Each row of a before or after table is a point. One or more steps were done to the points. Then noise was added and the rows were shuffled. The steps act on columns, c1 being the first. Name the steps. A step turns or swaps two columns, mirrors them in a line or flattens them onto one, adds a multiple of one to another, or multiplies or shifts one. Angles are multiples of 10 degrees, from the lower column toward the higher: turns from -170 to 170, lines from 10 to 170 but not 90. Use the fewest steps. Two steps may share a column if one is a turn and the other turns, adds or multiplies; they go together, in the order done. Otherwise the lowest column goes first.

Before (8 x 3)
39,-25,-9
-10,-13,-19
67,-44,-11
27,38,105
-10,30,-15
-33,51,5
-26,-24,-3
-40,11,56
After (8 x 3)
11,-40,-57
38,26,-104
28,-13,15
50,-34,-6
-43,68,11
-13,-10,19
-23,-27,5
-25,40,9
Steps: swap c1 and c2; multiply c3 by -1

Before (12 x 6)
43,43,3,-10,-9,-8
-20,-17,26,-3,36,16
29,-18,11,33,8,45
40,41,-5,29,-25,-12
21,-19,-19,-13,-39,-25
32,35,27,2,17,32
24,-18,8,-26,40,12
42,-19,27,-11,-6,2
-3,5,-9,45,19,6
10,31,-49,19,9,44
46,-10,14,-25,35,-27
31,5,14,39,-38,-4
After (12 x 6)
25,-7,-3,36,51,64
26,-23,-3,-23,118,21
26,37,-6,-10,24,92
38,-7,-7,-21,-17,5
43,-17,-8,40,-25,-16
15,14,-3,34,24,88
27,38,-4,11,-114,-9
0,43,-2,13,58,12
21,-9,-2,-20,-118,-48
43,-20,-8,-14,107,-56
41,21,-6,44,-75,-23
-24,1,5,-16,108,33
Steps: flatten c1 and c3 onto the line at 170 degrees; mirror c2 and c4 in the line at 50 degrees; multiply c5 by 3; multiply c6 by 2

Before (8 x 9)
-24,0,-7,-12,-5,-19,-28,19,5
-25,33,5,-12,-20,29,21,-28,17
-2,18,21,-22,21,14,0,27,20
19,-28,-31,8,-5,1,-19,-3,-11
-37,32,11,-32,-4,1,-48,-10,-26
12,2,-19,-25,-25,0,-40,27,-27
0,-32,-7,21,-13,36,13,4,14
-19,-17,30,27,-6,-16,13,-17,3
After (8 x 9)
-2,31,80,-31,-5,2,-120,-8,-50
-17,18,6,-26,27,13,-1,26,12
20,-24,-42,6,-4,3,-49,-4,8
30,1,-11,-20,-27,0,-100,28,-6
-20,-4,14,-11,-16,-22,-69,21,-14
-10,-31,-19,22,11,33,37,6,11
-28,33,23,-12,0,30,50,-30,-7
-12,-19,49,28,-15,-16,31,-14,-14
Steps: turn c1 and c9 by 50 degrees; add -1.5 times c9 to c3; add 0.7 times c6 to c5; multiply c7 by 2.5

Before (8 x 11)
6,-26,-40,-8,12,13,-13,-1,-2,4,-76
1,-19,26,30,0,-13,-26,31,-46,15,2
-15,-7,1,10,-1,23,-15,87,8,4,11
1,-9,26,0,1,-31,-6,-3,-1,5,-66
1,-27,24,37,-10,17,-24,13,3,-4,4
3,-28,-121,3,10,-5,4,1,9,2,10
-67,57,-1,18,11,20,4,-8,-5,19,-15
2,9,12,4,31,9,-20,9,3,-5,-20
After (8 x 11)
3,-18,-54,10,9,15,31,32,-4,-11,2
-4,-27,66,-2,12,1,-2,-1,-108,1,6
-1,10,-7,-15,29,-11,21,8,11,1,-22
3,-25,-13,32,3,-19,22,16,26,-3,-2
19,-7,6,-52,-3,-17,12,86,5,-10,10
65,60,-5,20,15,-11,-16,-11,-3,-23,-17
0,-11,-13,2,-3,32,3,-4,21,9,-70
-5,-27,22,-11,8,-12,15,0,-38,-12,-74
Steps: turn c1 and c7 by 170 degrees; mirror c3 and c9 in the line at 60 degrees; turn c4 and c5 by 20 degrees; add -0.7 times c8 to c4; turn c6 and c10 by -160 degrees

Before (12 x 14)
47,-14,13,-32,-121,14,-34,4,-3,28,25,11,10,-3
-15,42,-69,-25,-1,4,23,5,-1,-37,30,44,31,9
-23,29,-15,-8,-20,-3,10,27,37,15,44,45,44,28
6,38,29,-20,-47,-8,17,22,-4,-46,27,45,46,11
4,39,-5,-39,-2,0,11,-27,29,7,37,38,12,29
-13,32,19,36,-3,5,-14,29,29,-67,28,-1,-91,41
-17,-47,11,-5,-5,-10,39,7,19,-4,32,46,-36,5
-17,50,-21,-5,-53,40,42,17,29,10,-57,11,41,13
24,41,15,49,-25,69,19,-45,21,-6,-31,42,47,-1
-26,39,30,-31,-14,3,-29,24,1,2,29,38,31,-1
16,46,-14,33,-21,-9,16,22,4,-2,8,10,-69,20
33,-24,7,-6,-4,24,31,23,25,-7,-27,44,46,8
After (12 x 14)
-18,-30,36,-27,-13,-3,14,-28,10,-5,29,80,28,34
6,51,47,-8,-24,-6,18,-1,30,3,27,-1,-39,4
26,17,9,-27,-57,5,45,-9,-35,6,20,-9,14,-32
36,25,39,-4,-17,8,12,3,-8,6,-36,1,46,10
6,-30,6,28,-17,2,20,-36,-8,16,-8,18,-67,6
-17,-24,41,-33,5,2,-3,-48,18,0,10,-26,33,-2
26,-44,37,-39,-6,-1,7,-7,15,26,48,8,8,4
9,-20,4,36,4,-2,0,-50,32,11,11,-23,-90,75
-1,-25,52,-18,-34,-7,28,-42,-5,-6,13,-23,48,47
13,-9,40,-7,-19,-4,13,-54,41,31,22,21,49,-8
29,-58,41,51,-25,26,22,33,-7,-6,-6,-5,48,4
9,-47,13,-5,-56,15,42,-1,31,12,-57,20,41,-8
Steps: turn c1 and c9 by -50 degrees; turn c8 and c11 by -30 degrees; turn c2 and c8 by -160 degrees; turn c3 and c12 by -80 degrees; flatten c5 and c7 onto the line at 140 degrees; multiply c6 by 0.4; turn c10 and c14 by -70 degrees

Before (12 x 20)
35,2,25,39,22,5,37,-17,-18,7,-55,20,10,-5,-1,-61,59,-21,17,-17
-45,28,27,11,40,-5,-11,39,-7,32,-36,22,-41,-16,30,25,-8,-55,-45,-12
7,-14,2,22,-9,7,-33,13,-24,-12,-30,10,-82,-50,-22,32,15,-43,-73,-1
58,31,-38,16,-23,16,26,26,-51,9,16,-7,54,17,32,3,2,13,-26,13
-22,-42,-48,-36,-48,-57,-42,14,-15,-51,34,76,22,56,30,3,-5,-52,-65,9
-1,-44,26,6,-4,24,-32,-14,-27,38,-1,-14,2,9,-15,-41,74,-13,9,-19
6,-6,53,-28,4,-6,9,-46,3,30,-9,4,-12,9,-3,-26,58,1,-23,15
34,83,-2,-17,-1,-42,11,45,-35,-10,-4,-13,64,55,-5,-15,-38,11,44,5
54,12,5,-21,4,-10,9,-16,0,25,0,-13,16,15,21,-33,43,27,33,-64
-29,-4,-53,-13,-32,-67,-18,59,-34,-87,3,21,54,3,66,63,-10,-17,-30,33
60,-9,36,30,-9,20,28,13,7,14,-18,-34,1,51,26,-40,36,31,32,-6
-13,-7,30,24,-24,10,11,-45,0,27,-14,-35,-11,-2,-10,-43,13,-16,-33,-38
After (12 x 20)
4,19,4,33,-5,19,-40,10,25,-15,-4,12,-78,-101,-18,45,18,-47,-80,-3
10,5,47,-30,3,-1,4,-46,-8,31,-19,-1,-9,4,2,-19,64,2,-10,10
-1,-1,24,5,2,25,-30,-15,-14,41,-31,-14,2,-21,-45,-35,89,-14,9,-25
-26,7,31,28,-22,4,12,-46,-10,23,-38,-29,-14,-9,-5,-17,22,-19,-40,-46
-47,-45,-47,-29,-45,-51,-41,12,-46,-47,22,72,22,24,-30,-19,10,-50,-53,12
122,-31,28,27,-9,22,26,18,-39,11,-37,-38,5,17,-2,-14,34,39,24,-11
65,5,21,39,14,-2,41,-19,0,9,-84,18,1,-11,7,-24,64,-23,0,-17
-86,-15,34,13,45,-8,-5,47,5,33,-12,27,-43,-34,33,41,-20,-53,-48,-10
72,33,5,-7,0,-45,11,43,-56,-11,-17,-10,58,25,69,-10,-64,14,46,9
113,-23,-38,24,-23,20,28,41,-11,17,16,-3,54,-4,42,-3,-15,17,-28,8
-57,-59,-48,-11,-41,-66,-13,57,2,-80,44,25,56,3,21,47,-4,-22,-18,23
100,-17,10,-14,2,-9,12,-19,-8,33,-19,-16,19,15,16,-32,42,29,37,-64
Steps: multiply c1 by 2; add -0.3 times c2 to c17; turn c2 and c15 by 70 degrees; add -0.3 times c4 to c19; add 0.7 times c13 to c9; turn c9 and c14 by 70 degrees; turn c11 and c16 by -40 degrees

Before (13 x 24)
24,-33,-12,-18,-48,-18,-80,-23,41,-6,-42,-31,69,1,-71,-9,-33,-18,-8,-53,7,-47,3,41
35,-26,8,-27,3,16,58,50,-6,46,43,46,-50,64,41,-46,36,50,-5,-8,6,2,-46,16
80,-47,1,-31,60,-14,67,-15,-26,27,1,-7,-1,61,13,-32,41,18,12,29,-10,-23,-27,-16
29,-19,4,24,13,37,-59,-13,57,-46,-15,-51,39,-20,-18,64,-41,-30,-23,-39,-11,-31,-11,28
7,-35,54,-20,-68,-76,-44,26,30,19,-37,-58,66,-24,-48,59,2,22,-86,-6,-7,-6,-46,58
12,18,-36,15,78,-3,37,-3,37,-74,-51,45,42,-35,-52,-80,35,0,-35,44,-3,14,16,-30
-1,-3,20,-21,-9,-1,-52,-19,49,-21,2,-22,30,-10,-59,50,-13,-9,-43,12,-48,-84,36,52
-2,19,-32,-15,25,10,10,-8,-16,14,-17,23,70,34,-9,-80,33,-43,-62,43,12,36,0,-70
-7,-18,-34,-7,24,14,-41,-36,66,-50,-34,-54,-9,0,-15,9,-31,-35,-22,24,51,-44,34,61
60,-26,25,-2,40,-1,20,-27,-14,10,36,52,-37,36,-9,-27,49,13,-34,-3,58,20,13,-16
38,-23,30,17,-27,-31,-27,38,72,-10,-61,-43,29,38,-71,19,-9,-23,-91,-13,-27,-34,12,25
17,-12,34,2,-34,1,61,-22,-31,-40,15,38,-20,59,-3,-39,13,-20,7,25,25,30,-20,-13
25,-64,47,-61,-55,-72,-29,63,48,-22,-38,-9,47,26,6,55,52,19,-62,-27,-26,-24,4,2
After (13 x 24)
12,20,-35,-16,27,18,13,-61,-19,15,-14,19,37,-32,-14,-82,30,-46,-60,-73,42,35,-2,-73
12,-62,47,-62,-56,-71,-30,-3,46,-24,47,-8,94,-25,4,56,29,20,-60,-6,-43,-23,-1,1
21,-20,-34,-6,23,15,-42,-14,69,-48,12,-56,-44,3,-16,8,-21,-32,-20,-71,73,-43,36,64
-10,-3,18,-21,-9,-1,-56,-34,53,-25,-10,-19,-3,9,-63,52,-6,-5,-42,-13,-41,-81,33,51
30,-28,31,21,-26,-33,-29,-7,72,-12,53,-43,46,-37,-69,19,-22,-18,-93,-50,-20,-32,12,28
20,-23,8,-26,4,21,61,77,-10,44,-31,53,23,-65,38,-43,18,50,-7,52,-38,1,-46,14
30,-38,-12,-16,-51,-17,-81,-77,42,-3,65,-30,7,-6,-70,-8,-26,-21,-5,21,13,-50,5,38
30,-9,33,2,-33,3,60,13,-30,-38,-29,34,-30,-61,-5,-39,16,-23,3,-19,31,26,-17,-15
68,-46,0,-33,57,-16,66,2,-30,28,-17,-5,2,-67,17,-29,47,17,13,-32,-49,-24,-27,-18
3,-32,49,-20,-71,-78,-44,-41,26,20,33,-62,54,26,-48,56,-5,24,-86,-30,-26,-3,-45,57
30,-18,-1,24,15,39,-56,-48,58,-45,35,-53,-3,22,-19,59,-33,-28,-27,33,-3,-28,-10,26
76,-26,25,-2,45,-2,19,27,-13,9,-23,54,-27,-40,-12,-25,57,17,-33,40,25,20,14,-18
8,18,-41,15,80,-6,38,-31,37,-69,16,45,30,36,-53,-78,32,-1,-33,-100,-6,14,16,-32
Steps: add -0.7 times c18 to c21; turn c1 and c21 by -20 degrees; turn c8 and c17 by -20 degrees; turn c8 and c13 by 60 degrees; turn c11 and c20 by 140 degrees; multiply c20 by 1.6; multiply c14 by -1

Before (8 x 48)
43,53,-30,8,-13,-30,17,-41,-5,-52,-16,55,34,-68,95,-1,26,-16,-13,-2,37,2,7,-74,7,22,-43,57,-6,6,12,-26,44,54,-37,67,28,-37,-32,-22,28,51,1,-37,8,28,-9,-16
39,31,32,63,-31,17,-21,-41,42,-55,105,13,-40,-4,16,51,51,51,-43,-13,-28,38,31,7,-2,-1,22,33,-5,-42,17,5,23,48,36,93,-21,27,22,66,-52,-23,37,11,-6,-24,22,24
44,55,-46,40,20,-16,-40,-48,25,-27,18,-9,-52,10,-36,-1,2,-33,-22,-69,-26,16,-42,-43,-58,11,5,7,-10,17,53,-56,-56,93,-64,27,-8,-18,37,16,15,-4,9,-7,-40,-51,-37,12
39,-26,13,33,44,52,29,-29,6,-2,0,37,-32,-34,-87,11,19,30,-113,10,-102,-61,-16,2,-3,-25,2,-22,47,-21,19,35,-19,-47,3,-15,-24,-15,18,17,27,-1,-50,22,27,-32,59,-13
-30,50,45,-63,-54,55,-21,-5,-49,-5,-36,17,28,23,-12,54,41,-47,-79,41,60,13,-24,16,-11,16,-3,-41,-28,-8,14,22,-57,-42,-13,11,-16,6,42,-14,-17,-95,33,-23,30,41,-19,-11
-13,-35,-30,-11,44,11,20,57,2,21,78,85,34,-15,21,-5,52,-45,-22,-54,44,26,-44,-49,-21,-1,-81,-21,38,14,34,25,-12,26,-21,-38,-16,-24,-15,-4,36,-48,-28,-22,73,45,39,17
111,71,37,-11,39,49,20,11,34,20,31,43,14,-38,-10,-11,-37,-19,-12,-45,38,-100,-30,57,-53,8,16,31,-31,22,24,1,14,-19,-12,-21,-5,-61,-18,-47,68,50,40,-30,-86,-61,-21,11
-3,-15,-4,35,-17,19,40,5,-44,-25,83,-35,-68,49,-22,-10,-25,24,-19,-1,53,43,-4,-41,-11,5,-14,-5,42,-24,0,31,-42,-4,-66,5,-9,34,-11,27,49,9,13,-43,36,-33,-26,-3
After (8 x 48)
44,55,-44,40,20,-16,-42,-49,24,-29,18,-7,-52,10,-37,-2,4,-33,-22,-69,-24,14,-42,70,-60,11,5,7,-9,16,-53,-55,-55,93,32,-48,-6,-19,35,16,15,-4,8,-6,-41,-52,3,11
41,54,-29,7,-11,-30,18,-39,-4,-54,-18,56,33,-69,94,0,27,-17,-13,-4,36,1,7,82,6,22,-44,56,-3,4,-11,-25,44,54,-6,-34,27,-37,-33,-22,27,53,2,-37,8,28,-45,-16
-31,50,45,-62,-54,55,-21,-5,-49,-5,-33,17,28,23,-12,53,41,-48,-79,42,61,11,-23,-8,-11,14,-2,-39,-28,-8,-15,21,-57,-43,20,-16,-15,8,42,-15,-18,-95,31,-23,29,38,4,-11
-13,-34,-30,-11,45,12,21,57,3,22,78,87,32,-14,21,-6,53,-46,-23,-54,43,26,-45,53,-22,0,-80,-21,37,13,-33,27,-11,28,-7,79,-17,-24,-15,-5,37,-46,-30,-23,74,45,4,17
39,-27,12,33,42,53,30,-29,5,-4,0,36,-33,-35,-89,12,20,31,-111,10,-102,-59,-17,0,-3,-24,3,-23,46,-20,-20,35,-20,-47,-1,65,-25,-14,18,16,28,0,-50,23,27,-32,-26,-15
-2,-15,-5,35,-17,18,41,5,-45,-25,83,-34,-67,51,-22,-10,-27,23,-17,0,50,43,-1,68,-11,6,-15,-4,41,-24,-2,32,-42,-4,36,-32,-7,36,-11,28,50,10,13,-44,35,-33,13,-1
111,70,37,-11,37,47,20,11,34,20,30,43,14,-37,-8,-12,-35,-20,-11,-45,37,-99,-30,-44,-52,8,16,32,-30,22,-22,0,13,-20,42,10,-4,-62,-17,-47,68,50,40,-29,-84,-60,32,11
37,32,32,62,-32,17,-19,-43,43,-55,105,13,-39,-4,14,52,53,52,-44,-13,-29,37,34,-23,-2,0,21,32,-4,-42,-17,5,22,47,-28,-38,-22,30,21,65,-52,-23,36,10,-4,-23,-84,24
Steps: turn c36 and c47 by -130 degrees; add 0.3 times c12 to c36; turn c24 and c35 by 150 degrees; multiply c31 by -1
